Each row of a before or after table is a point. The points were changed in one or more steps. Then noise was added and the rows were shuffled. The steps act on columns, c1 being the first. Name the steps. A step turns or swaps two columns, mirrors them in a line or flattens them onto one, adds a multiple of one to another, or multiplies or shifts one. Angles are multiples of 10 degrees, from the lower column toward the higher: turns from -170 to 170, lines from 10 to 170 but not 90. Use the fewest steps. Two steps may share a column if one is a turn and the other turns, adds or multiplies; they go together, in the order done. Otherwise the lowest column goes first.

Before (10 x 2):
0:  0.44  0.06
1:  0.13 -0.25
2: -0.15 -0.38
3:  0.01 -0.23
4:  0.64 -0.02
5:  0.43  0.33
6:  0.07 -0.32
7:  0.12 -0.16
8:  0.71  0.75
9:  0.10 -0.71
After (10 x 2):
0: -0.11 -0.44
1: -0.63 -0.02
2: -0.73  1.06
3: -0.02 -0.29
4: -0.14 -0.35
5: -0.09 -0.91
6: -0.39  0.42
7: -0.08 -0.22
8:  0.09 -0.49
9: -0.46  0.07
Steps: multiply c1 by -1; multiply c2 by 1.3

Before (10 x 4):
0:  0.55  0.08 -0.65 -0.27
1: -0.03 -0.64 -0.33  0.32
2: -0.15 -0.34 -0.68 -0.07
3: -0.54 -0.41 -0.20  0.22
4: -0.19 -0.16 -0.07  0.78
5: -0.44  0.59 -0.09  0.36
6: -0.36 -0.76 -0.29  0.05
7: -0.40  0.05 -0.24 -0.57
8: -0.09  0.33  0.49 -0.25
9: -0.16  0.25 -0.52  0.85
After, 10 rows:
0: -0.33  0.09 -0.68 -0.34
1: -0.34  0.61 -0.49  0.67
2:  0.23 -0.29 -0.56 -0.02
3:  0.11 -0.37  0.45  0.11
4: -0.44  0.02 -0.14  0.70
5: -0.24  0.72 -0.04  0.22
6: -0.10  0.56 -0.38 -0.43
7: -0.57  0.45 -0.13 -0.19
8: -0.36 -0.65 -0.26 -0.30
9: -0.45  0.28 -0.22 -0.64
Steps: add 0.3 times c3 to c1; mirror c2 and c4 in the line at 60 degrees

Before, 11 rows:
0:  0.74  0.49 -0.32 -0.39 -0.25  0.35
1:  0.04  0.29  0.38 -0.56  0.00 -0.55
2: -0.06  0.39  0.21  1.63 -0.49 -0.22
3: -0.14  0.40 -0.19  0.60  0.20 -0.64
4: -0.06  0.09  0.06 -0.33  0.47 -0.07
5:  0.16  0.23  0.04 -0.32 -0.32 -0.19
6:  0.18 -0.78 -0.07 -0.59 -0.45  0.40
7:  0.09  0.30 -0.46  0.11 -0.45 -0.64
8: -0.01 -0.55  0.39 -0.41 -0.06 -0.33
9: -0.05  0.37 -0.44 -0.46 -0.66  0.00
10: -0.16  0.10  0.38 -0.29 -0.07  0.20
After, 11 rows:
0: -0.06  0.17 -0.39  1.64 -0.52 -0.02
1: -0.09  0.55  0.09 -0.48 -0.70  0.34
2:  0.00 -0.66  0.05 -0.38 -0.07 -0.32
3: -0.07  0.08 -0.07 -0.30  0.47 -0.30
4:  0.18 -0.53  0.58 -0.60 -0.44  0.62
5:  0.07 -0.04 -0.50 -0.57 -0.02 -0.56
6: -0.17 -0.17 -0.36 -0.27 -0.05  0.22
7:  0.15  0.18 -0.17 -0.33 -0.27 -0.03
8:  0.16  0.55  0.13  0.10 -0.45 -0.40
9:  0.72  0.56 -0.10 -0.39 -0.20  0.49
10: -0.15  0.38 -0.09  0.60  0.21 -0.74
Steps: mirror c2 and c3 in the line at 160 degrees; add -0.5 times c5 to c6
